Rows are points. Each copy is the shape, with its points in the same order, turned, moved and blurred by noise. Some copies are also mirrored. Which?

Shape (8 x 2):
[[-0.19  0.52]
 [ 0.54 -0.40]
 [ 0.21  0.36]
 [-0.25 -0.36]
 [-0.08 -0.40]
 [-0.09  0.06]
 [ 0.46 -0.23]
 [ 0.05 -0.16]]
Copy 1, 8 rows:
[[-0.51  0.36]
 [ 0.38 -0.43]
 [-0.34 -0.03]
 [ 0.34  0.40]
 [ 0.46  0.18]
 [-0.05  0.22]
 [ 0.24 -0.30]
 [ 0.19  0.07]]
Copy 1 is: mirrored
Copy 2:
[[-0.48 -0.43]
 [ 0.70 -0.30]
 [-0.02 -0.61]
 [ 0.13  0.20]
 [ 0.26  0.11]
 [-0.05 -0.19]
 [ 0.56 -0.32]
 [ 0.21 -0.19]]
Copy 2 is: mirrored
Copy 3, 8 rows:
[[-0.51  0.15]
 [ 0.64  0.22]
 [-0.16  0.40]
 [ 0.20 -0.44]
 [ 0.32 -0.34]
 [-0.07 -0.03]
 [ 0.49  0.28]
 [ 0.25 -0.09]]
Copy 3 is: only turned

Shape (9 x 3):
[[ 0.63 -0.07  0.11]
 [ 0.15  0.71 -0.39]
 [ 0.18  0.06  0.38]
 [ 0.27  0.54  0.10]
 [ 0.09 -0.11 -0.24]
 [-0.28 -0.31 -0.20]
 [ 0.31 -0.35  0.18]
 [-0.38  0.36 -0.18]
 [ 0.32 -0.12 -0.03]]
Copy 1, 9 rows:
[[ 0.18 -0.04  0.59]
 [ 0.22 -0.94  0.04]
 [-0.29 -0.11  0.35]
 [-0.12 -0.65  0.36]
 [ 0.22 -0.10 -0.06]
 [ 0.04  0.10 -0.39]
 [ 0.02  0.25  0.32]
 [-0.16 -0.54 -0.37]
 [ 0.16 -0.02  0.25]]
Copy 1 is: mirrored
Copy 2 (9 x 3):
[[ 0.70  0.26 -0.11]
 [ 0.05 -0.47 -0.65]
 [ 0.24  0.40  0.04]
 [ 0.08  0.03 -0.50]
 [ 0.29 -0.22  0.18]
 [ 0.16 -0.31  0.50]
 [ 0.55  0.25  0.28]
 [-0.37 -0.33  0.00]
 [ 0.53  0.00  0.07]]
Copy 2 is: only turned
Copy 3:
[[-0.08 -0.24  0.58]
 [-0.25  0.73  0.23]
 [ 0.14 -0.16  0.11]
 [ 0.12  0.34  0.26]
 [-0.50 -0.04  0.13]
 [-0.59 -0.22 -0.28]
 [-0.22 -0.49  0.26]
 [-0.30  0.37 -0.35]
 [-0.28 -0.20  0.32]]
Copy 3 is: mirrored

Shape (8 x 4):
[[ 0.77  0.30 -0.15  0.23]
 [-0.19  0.01 -0.05 -0.64]
 [-0.32  0.21  0.32 -0.50]
 [ 0.16  0.12 -0.07 -0.26]
 [ 0.36 -0.50  0.03 -0.08]
 [ 0.26  0.18 -0.26 -0.13]
 [-0.38 -0.35  0.10  0.05]
 [-0.31 -0.18 -0.57 -0.20]]
Copy 1 (8 x 4):
[[-0.32 -0.54  0.41 -0.43]
 [ 0.00 -0.43 -0.30  0.62]
 [ 0.07 -0.11  0.05  0.77]
 [-0.10 -0.43  0.00  0.21]
 [-0.74 -0.16 -0.22  0.07]
 [-0.07 -0.44  0.01 -0.04]
 [-0.26  0.38 -0.20  0.27]
 [ 0.13 -0.13 -0.65  0.07]]
Copy 1 is: mirrored
Copy 2:
[[ 0.70  0.06  0.54 -0.03]
 [ 0.00 -0.55 -0.36  0.02]
 [ 0.00 -0.07 -0.50 -0.17]
 [ 0.27 -0.22 -0.07 -0.04]
 [ 0.01 -0.64  0.46 -0.39]
 [ 0.30 -0.21  0.19  0.04]
 [-0.54 -0.25 -0.02 -0.29]
 [-0.26 -0.44 -0.03  0.44]]
Copy 2 is: only turned

Shape, 11 rows:
[[ 0.31 -0.28  0.67 -0.18  0.59  0.16 -0.23 -0.14]
 [-0.44  0.15 -0.15 -0.47 -0.62 -0.05  0.10 -0.40]
 [-0.37  0.07 -0.02 -0.20  0.55 -0.07  0.19  0.01]
 [-0.02 -0.20 -0.36  0.25 -0.60 -0.24  0.19 -0.06]
 [-0.10  0.32  0.21  0.21  0.02 -0.12 -0.25 -0.07]
 [-0.03 -0.22  0.18  0.12  0.54 -0.93 -0.30  0.38]
 [ 0.55 -0.11 -0.35  0.01 -0.22 -0.12 -0.38  0.25]
 [ 0.13  0.22 -0.25  0.12  0.30 -0.01  0.08  0.28]
 [-0.17 -0.12  0.13  0.12 -0.05  0.41 -0.39 -0.35]
 [ 0.44 -0.11  0.15  0.59  0.05 -0.09 -0.11  0.81]
 [ 0.58  0.33 -0.39  0.35 -0.24 -0.17  0.11 -0.02]]
Copy 1, 11 rows:
[[-0.28  0.23 -0.20 -0.63 -0.16  0.24  0.52  0.48]
 [ 0.03 -0.36  0.48 -0.14  0.16 -0.09 -0.17 -0.74]
 [-0.36  0.03  0.25 -0.28  0.32 -0.24 -0.01  0.46]
 [ 0.30  0.01  0.19  0.63  0.18 -0.03 -0.03 -0.35]
 [ 0.06 -0.01 -0.02 -0.03 -0.21 -0.07 -0.37  0.03]
 [ 0.31  0.59  0.32 -0.12 -0.24 -0.62  0.30  0.65]
 [ 0.42  0.57 -0.45  0.18  0.19 -0.02  0.13 -0.20]
 [-0.10  0.36 -0.14  0.09  0.29 -0.10 -0.22  0.22]
 [ 0.08 -0.54 -0.28 -0.30 -0.04  0.13  0.01 -0.09]
 [-0.13  0.55 -0.65  0.58 -0.29 -0.21  0.14  0.34]
 [ 0.23  0.48 -0.09  0.42  0.12  0.25 -0.45 -0.05]]
Copy 1 is: only turned
Copy 2, 11 rows:
[[ 0.37  0.27  0.07  0.25  0.12 -0.73  0.09  0.23]
 [-0.36  0.07  0.16 -0.44 -0.50  0.38 -0.37 -0.33]
 [-0.50  0.16  0.09  0.32  0.08 -0.42 -0.17 -0.36]
 [-0.41  0.05 -0.43  0.10 -0.30  0.70 -0.03  0.01]
 [ 0.09 -0.03  0.18  0.46 -0.19  0.11  0.04 -0.30]
 [ 0.00  0.63 -0.52  0.99 -0.24 -0.33  0.01 -0.47]
 [ 0.25 -0.17 -0.79  0.13 -0.06  0.19  0.14 -0.29]
 [-0.29 -0.29 -0.31  0.44  0.07 -0.14  0.14 -0.36]
 [ 0.21  0.05  0.22  0.05  0.25  0.19 -0.27  0.04]
 [ 0.13 -0.39 -0.70  1.00 -0.11 -0.03  0.06  0.14]
 [-0.18 -0.36 -0.42  0.23 -0.16  0.42  0.59 -0.26]]
Copy 2 is: mirrored
Copy 3, 11 rows:
[[ 0.56 -0.48  0.19  0.21  0.56 -0.03 -0.15 -0.32]
 [ 0.25  0.35  0.31 -0.09 -0.78 -0.36 -0.36  0.16]
 [-0.23 -0.27  0.10 -0.01 -0.05  0.13  0.00  0.01]
 [ 0.27  0.74 -0.28  0.19 -0.51 -0.26  0.14 -0.19]
 [ 0.10  0.36  0.42  0.30  0.05  0.05 -0.07 -0.32]
 [-0.25  0.41  0.02  0.18  0.87 -0.16  0.31  0.13]
 [ 0.15  0.57 -0.41  0.41  0.12 -0.40 -0.36 -0.55]
 [-0.25  0.12 -0.18  0.46 -0.01  0.13 -0.09 -0.37]
 [ 0.45  0.10  0.31 -0.17 -0.20 -0.02 -0.15 -0.67]
 [ 0.22  0.68 -0.47  0.62  0.48  0.41  0.07 -0.44]
 [ 0.01  0.46 -0.18  0.88 -0.33 -0.26  0.03 -0.47]]
Copy 3 is: mirrored
Copy 4 (11 x 8):
[[ 0.33  0.00 -0.01 -0.52 -0.52  0.35 -0.27 -0.59]
 [-0.24  0.57 -0.48  0.02  0.30 -0.09  0.33  0.24]
 [ 0.32  0.25  0.19 -0.34  0.23  0.50 -0.20  0.11]
 [-0.28  0.18  0.07  0.69  0.15  0.06  0.19  0.04]
 [-0.06  0.09  0.11 -0.12 -0.26 -0.03 -0.28  0.26]
 [-0.01  0.48  0.88 -0.08 -0.03  0.12 -0.72 -0.34]
 [ 0.04 -0.11 -0.10  0.56  0.06 -0.20 -0.52 -0.36]
 [ 0.40 -0.11  0.18  0.17  0.14  0.20 -0.40  0.15]
 [-0.34 -0.20 -0.34 -0.21 -0.26  0.31 -0.07  0.02]
 [ 0.22 -0.56  0.68  0.36 -0.13 -0.23 -0.34 -0.24]
 [ 0.30  0.03 -0.04  0.79 -0.20 -0.10 -0.29  0.23]]
Copy 4 is: only turned
